Each row of a before or after table is a point. The points were changed in one or more steps. Then noise was added and the rows were shuffled. The steps act on columns, c1 being the first. Name the steps. A step turns or swaps two columns, mirrors them in a line or flattens them onto one, adds a multiple of one to another, or multiplies or shifts one. Angles are multiples of 10 degrees, from the lower column toward the higher: turns from -170 to 170, lines from 10 to 170 but not 90. Use the fewest steps. Two steps may share a column if one is a turn and the other turns, adds or multiplies; they go together, in the order done. Otherwise the lowest column goes first.

Before, 8 rows:
[[ 55  -8  11]
 [ 34  14  30]
 [ 35  -6 -33]
 [ -5 -48  15]
 [ -5  48  -5]
 [ 60  40   0]
 [  4   9 -19]
 [ -4  39  -8]]
After:
[[ -3  39  19]
 [ 35  13  40]
 [  4   9 -13]
 [ -5  48  28]
 [ 60  39  27]
 [ 55  -7   6]
 [ -4 -49 -19]
 [ 35  -7 -37]]
Steps: add 0.7 times c2 to c3

Before (14 x 4):
[[ 19  -1   7  -8]
 [  3 -60  55  29]
 [-21 -35  -1  24]
 [ 30 -49  23  15]
 [-18   1   6   1]
 [-22  -5  28  23]
 [ 21  -2 -10 -18]
 [ 10  -4   0 -16]
 [  6  -7  49 -19]
 [-20 -31  18   7]
 [ 30 -35  51  43]
 [ 21 -40  -3   7]
 [-37   4  39  18]
 [-32 -29  52 -10]]
After (14 x 4):
[[ -9   3   7 -15]
 [ 52 -36  49   5]
 [ -2   4  37 -40]
 [ 26 -60  56 -13]
 [  8  -5  26 -30]
 [ -3  -3 -12  27]
 [  1  -2   8  21]
 [ 25 -47  23  19]
 [-10  -3   1  18]
 [ 16 -39  -2  14]
 [ -3 -28  17 -22]
 [-13  -7  48  14]
 [-22 -30  52 -20]
 [  8 -32  -1 -31]]
Steps: mirror c1 and c4 in the line at 30 degrees

Before:
[[ -4  -7   4   8   0   8]
 [ -6   2  -1   2  -4  10]
 [  1 -16   5  11  -2  -2]
 [ -9   1  12  -3   1 -11]
 [  0 -12   5   0 -11  11]
 [  8  -6  -5  -3   0  -3]
 [ -1   1  12  13  -9  20]
 [ -3   7  -6   6  -6   2]]
After, 8 rows:
[[ -4  -7   8   4   0  24]
 [ -6   2   2  -1  -4  30]
 [  8  -6  -3  -5   0  -9]
 [  1 -16  11   5  -2  -6]
 [ -3   7   6  -6  -6   6]
 [ -9   1  -3  12   1 -33]
 [ -1   1  13  12  -9  60]
 [  0 -12   0   5 -11  33]]
Steps: swap c3 and c4; multiply c6 by 3

Before:
[[  3  -9  12   6 -16   0  16   1  -4]
 [-28  15 -10  34   5 -15 -23 -19 -13]
 [ -8  -9   7   0  13 -14 -46   0  12]
 [-18  -4  -6  27  12  12   7  13 -19]
 [  5  -3 -12  -5  13  -6  -4  14 -20]
 [  3 -15  -1   4 -11   4  11 -30 -16]
 [-13   6   0  -4 -12  19  -8   7  28]
 [  4  -5   7   1   6  -7  12 -14  60]
 [  5  18  -5  44   6 -18 -23  11 -17]
 [  3   7  -6  26   8   6  11 -42  -8]
 [-15  -9  15   1  -9  25 -47  10   2]
 [ 10  -5 -12   5   8 -15   4  11   7]
 [-11 -14 -19  21  -1   5 -30  10 -13]]
After (13 x 9):
[[-13   7   0  -4 -12  18  -8   4  28]
 [-28  15 -11  35   6 -15 -15   4 -13]
 [  5  -5   7   2   7  -7  16  -5  60]
 [  4  -3 -11  -5  12  -6  -8   3 -19]
 [  6  19  -5  44   7 -17 -24   8 -18]
 [  4 -15  -2   4 -12   4  19  -8 -16]
 [-11 -15 -18  21  -1   5 -31  10 -13]
 [-19  -4  -7  27  11  12   2  -1 -20]
 [  4 -10  13   6 -16   0  14  -5  -4]
 [  4   8  -6  26   7   5  24  -9  -9]
 [-15 -10  15   2  -9  26 -45  17   2]
 [ -7 -10   7   0  14 -14 -41  16  13]
 [ 10  -6 -10   4   8 -14  -1   0   7]]
Steps: flatten c7 and c8 onto the line at 160 degrees

Before (11 x 11):
[[-37 -28  38 -37   0  -4   3 -37 -14 -15 -15]
 [ 20 -34  42 -20  22  -2  17   4   0  12  33]
 [ -2  -3 -10 -59  28  56  10 -18  23  -2  50]
 [ 25  32 -24  14   7 -11  28  29   4  10  12]
 [-54 -13  13 -21 -30  -7  41  17  32 -20 -16]
 [ 21  36  -4   0 -46 -26  23   2  21 -33  12]
 [ 11 -32 -30 -51   6   8  15  48 -39  19 -23]
 [-28 -16  -5   5  25 -26 -25 -12  36 -42  -4]
 [  1  28 -11 -40  14   7   1  40  12 -19 -13]
 [ -2 -30  22 -31  36 -24  46  -8   8 -23 -27]
 [ -6 -16 -17  19  18  17 -24  19 -19 -36  23]]
After (11 x 11):
[[ 23   6 -23  14   6 -12  36 -42   0   9  11]
 [ 20  35  41 -19  23  -3  22  24 -16  11  22]
 [-38 -15  39 -37   0  -4   5  46 -15 -14 -10]
 [ -2   3  22 -30  37 -25  59  28 -18 -24 -30]
 [ -3   6  -9 -59  27  56  13  14   3  -3  51]
 [  2   7 -11 -39  15   7   1 -47   3 -20 -17]
 [ -7  32 -17  20  18  17 -32   1 -31 -36  15]
 [  9  47 -31 -51   5   8  18  -7 -42  18 -41]
 [-28   0  -5   6  25 -27 -33  20  18 -43  -5]
 [ 21 -16  -4  -1 -45 -27  29 -29  53 -34  20]
 [-55  15  13 -21 -29  -7  53  -2  53 -21 -22]]
Steps: turn c2 and c8 by -130 degrees; turn c2 and c11 by -20 degrees; add -0.7 times c5 to c9; multiply c7 by 1.3

Before (14 x 14):
[[ -9   1  14   9 -15  16  -7  -6  14  11 -16  -6  -1  -3]
 [-10 -46  -7  -1 -12   8 -13   3   0  -1  13  -1  -4   5]
 [ -5  -3  -5  -7  -6   0  21 -14  10  10   8 -13  14  -7]
 [ 11   0   3  18   5  18  -3   9   0   4  11 -16  18  -3]
 [  3  -4   0  44 -13 -13  26   1  18  -6   3   0   0   0]
 [  1  11  33  -8  30   3  22   9   7   1   6   0  -3  -1]
 [ 12 -29  -3  12 -10   2  -5 -17   1  -5  -7  -4  -1  -3]
 [ -9   7   4   0  -1  11   0 -12   0  12 -24  -5  51  29]
 [  4   2  32  17 -11  -9  -8 -15  33  -1  10 -14  -3  -7]
 [  1  10  -1 -10 -13  12  -9  11   4 -28  -9 -41  -2   6]
 [ -4  10  -6   9   2   9 -11   8  12   8 -23   2  57  -4]
 [  7  -8  -6   8  -7  13   6 -15  19 -14  11   1  -2  10]
 [  4   0  -2   7 -19  -3 -12 -14  -4  -7  15   2  -3  -5]
 [ -3 -10  14  -8 -21  12  29  -4   6   0 -11   1  32   7]]
After:
[[-11 -13  -1  -9  10  12 -10  -3   4 -25 -23 -41  12  24]
 [  3 -21  14  -9 -10  12  29   4   7  16 -28   1  28  25]
 [ -8  30  33  -8  11   3  22  -3   7   0  15   0  -3   4]
 [ -7   4   3  18   0  18  -3 -12   0  12  28 -16  14  23]
 [  0 -14   0  44  -4 -13  26  -4  18  -5   7   0   2 -20]
 [ -8   2  -6   9  10   9 -11   2  12  35 -58   2  46   9]
 [ 14 -19  -2   7   0  -3 -12  -1  -4  -8  37   2   1  -9]
 [ 16 -11  32  17   2  -9  -8  -1  33  -2  25 -14  -2 -21]
 [ 13  -6  -6  -7  -3   0  22   7  10  15  20 -13   7  -7]
 [ 19  -9  -3  12 -29   3  -5  -9   1  -5 -17  -4   1  -1]
 [ -5 -12  -7  -1 -46   7 -14   9   0  -3  32  -1  -3  17]
 [ 10  -1   4   0   7  11   0  12   0  36 -61  -5  38  45]
 [ 16  -6  -6   8  -8  13   6  -5  19 -13  28   1   6  30]
 [  4 -15  14   9   1  16  -7  10  14   9 -40  -6  -6  21]]
Steps: mirror c1 and c8 in the line at 140 degrees; swap c2 and c5; add 1.5 times c6 to c14; turn c10 and c13 by -30 degrees; multiply c11 by 2.5
